Each row of a before or after table is a point. One or more steps were done to the points. Then noise was added and the rows were shuffled. The steps act on how far a point lies along the listed directions, d1 being the first. What was done? A step turns or swaps two directions, mirrors them in a line or flattens them onto one, adds a multiple of one to another, or multiplies one. Angles are multiples of 10 degrees, from the lower direction toward the higher: turns from -170 to 170, lines from 10 to 170 but not 90. Use the fewest steps. Two steps may share a direction if one is a turn and the other turns, adds or multiplies; they go together, in the order done. Otherwise the lowest direction goes first.

Directions:
(1): [58  0]
(2): [ 0 58]
Before:
[[  6   5]
 [-12  23]
 [-41  37]
 [ -2  16]
 [-60  -6]
 [ 20  31]
 [  7  -6]
 [ 12   9]
 [-16  -6]
 [-29 -38]]
After, 10 rows:
[[  5  -7]
 [ -6  17]
 [ 24  15]
 [ 31 -17]
 [ -7  -5]
 [  9 -13]
 [-32  29]
 [ 39  41]
 [ -5  59]
 [ 16   1]]
Steps: turn d1 and d2 by -90 degrees

Directions:
(1): [-31 -60  16 -40]
(2): [ 38 -31  52  36]
(3): [ 27 -43 -59  20]
(4): [-57  -8  -1  56]
Before:
[[ 32  28 -15  18]
 [  6 -44   9 -11]
 [  6 -55 -32  45]
 [ -2 -41   7 -36]
 [  0 -23   3 -13]
 [ 17 -19  -5  -6]
 [-12  -6 -38 -33]
 [ -6 -12   4   5]
 [  1 -47  -3  -2]
 [-25 -33 -26 -54]
 [-12 -32  -5  -4]
 [ 20   8   0  18]
 [ 23   3 -11   5]
 [  2 -58  15 -21]]
After, 14 rows:
[[ -1 -22  -6  14]
 [-32  -7 -37 -15]
 [ 14  24 -13  36]
 [ 53 -49 -31  -2]
 [ -3 -46   8   0]
 [  7 -10   4  -8]
 [  6   1 -10  22]
 [  1 -30  -3 -17]
 [ 18   6  -1  21]
 [ -9 -25   0  -2]
 [  6 -48  -4  -8]
 [-31 -46   7  -8]
 [-11 -61  12  -5]
 [-50 -37 -25 -31]]
Steps: multiply d4 by -1

Directions:
(1): [ -3 -47 -28  -7  35  60  -5 -25]
(2): [ 21 -38 -30  32  -9 -52 -13 -42]
(3): [ 43  23 -12 -22 -56  30  12 -37]
Before, 11 rows:
[[-12 -38  -6  26  53  10 -19 -10]
 [-33  -2  11  10  23 -21   4  30]
 [-25 -19  -8  19  18 -42  -5  14]
 [ 22  17   1 -15 -21  11  -2 -23]
 [-27 -15   8  33  16 -37  -4   1]
 [-24 -16  15   7  32   4  -9  10]
 [-13   0   4  -3  15 -10   1  28]
 [ 33  -3 -23 -29 -23   7   6 -19]
 [ 15  -5  -8   9 -23  -4  -2 -34]
 [ 53  15  -1 -26 -53  29  18 -60]
 [ -6 -12  -8  12  35  12  -5   0]]
After (11 x 8):
[[  1  -6 -14   9  25  15  -3  -9]
 [  8 -21 -11  14  -2  -2  -3 -31]
 [-14 -18  -1  27   3 -18  -1 -10]
 [ 26  -1   4 -11 -16  14  13 -35]
 [ 14   7   6  -8  -4   4  -2 -12]
 [-12  -6  13  -1  15  11  -5   4]
 [ 21 -12 -22 -24  -5   2   2 -12]
 [ -6 -21 -16   8   7 -20  -3   3]
 [-19   7   8   5   1 -11   9  17]
 [  1 -38 -13  17  42  28 -21 -24]
 [ -5   9   3  -4   0 -13   5  23]]
Steps: add 0.5 times d2 to d1; multiply d3 by 0.4

Directions:
(1): [ 37  22  13  12  39  54 -17 -18  34]
(2): [-41  25  60  36   9 -26 -17  -8  10]
(3): [ 21  -2  -8  27  38 -32  52 -40 -18]
(4): [-54  22 -11 -33   1  26  42 -26  24]
Before:
[[-14  -4 -34 -24  -9  16  29 -13   5]
 [ 10  -1 -23 -12  11  -8  49 -33  -1]
 [ 32 -10 -21 -20  -5  36   5 -14  14]
 [-11   9   0  15  13   4  15 -21   1]
 [ 53 -12  -1  14  23  18  -4   4   2]
 [ -6  -2 -33 -35   3  35  30 -11  15]
 [-34  -4 -20 -28 -14   7  19  -9   2]
 [  5  -6  19   4   5 -16 -13   5  -8]]
After, 8 rows:
[[-60   9   9 -22 -21   3   8   2  14]
 [ 25  -9   4  -1  14  -5  -4   0  -7]
 [-38   3  -1  -7   2  -7  25 -24   2]
 [-32  -1  25 -11 -37   1 -24   7  11]
 [-48   3  -4 -13 -19  -7  17  -8   5]
 [ -4   0 -24 -10  -5  22   5  -3   1]
 [-21 -10 -24 -40 -37  -6  16   7  -3]
 [  8 -15  13  -3 -22   7 -36  41   1]]
Steps: turn d2 and d3 by 120 degrees; turn d1 and d3 by -60 degrees

Directions:
(1): [-14 -20   1 -56 -60  36  14  10  17 -47 -52  -6]
(2): [ 50 -22 -37 -49  15  47  14 -51  -5  37  23 -17]
(3): [ 24  58  48 -47 -18 -30 -52 -38 -13  -8   6  -7]
Before:
[[ -4 -13 -14   7   1  13  10   6   1   2  -3   1]
 [ -4  12  10  -1  -3  -8  -9   2  -4  -6  -3   2]
 [ -2  -6  -2  15  11  -3   5   2  -1  12  13   5]
 [  1   9  -2   5   3   4   0   1   3   5   4   2]
 [-14   9  11  14   2 -13  -6  14   7  -8  -9   4]
 [ -2 -12 -10   8  12   4   9   1  -2   4   2   2]
 [  3 -10 -11  32  24  -4  12   7   2  19  12   4]
 [  0  -6  -5   4  -4  10   7   0   6  -4  -2  -3]
 [  4   4   3  10   8  -8   0   1  -3  12   8  -1]
 [  9  -4  -7  -3   1   6   2  -4   0   3   3  -5]
 [  0  -4  -6   8   4  -1   4   4  -1   0  -1  -4]]
After:
[[  8  10   3  24  24 -17  -3  -2  -7  24  21   0]
 [  1  21  12  60  44 -43 -13   5  -8  28  31  10]
 [-10   2   4  20  12 -13  -2   7  -5  -1   2   4]
 [ -6  -1   3   1 -13   6   4   6   7 -14 -10  -2]
 [ -1  10   7  31  23 -23  -6   1  -6  20  25   8]
 [  1  -6  -7   9   0   2   5   8   3   0  -1  -3]
 [  9   6  -1 -13   2   5  -5  -9  -5   3   3  -3]
 [  7  20  15 -11   3  -9 -16 -12   1   2   1  -2]
 [  2  11  -2  11   8  -1  -3   1   0   8   9   3]
 [  1   6   2  10   4 -10  -2   6  -3  -2   0  -3]
 [-14   2   4  10  -9  -3  -2  14   2 -13 -11   4]]
Steps: multiply d1 by 2.5; turn d2 and d3 by -90 degrees
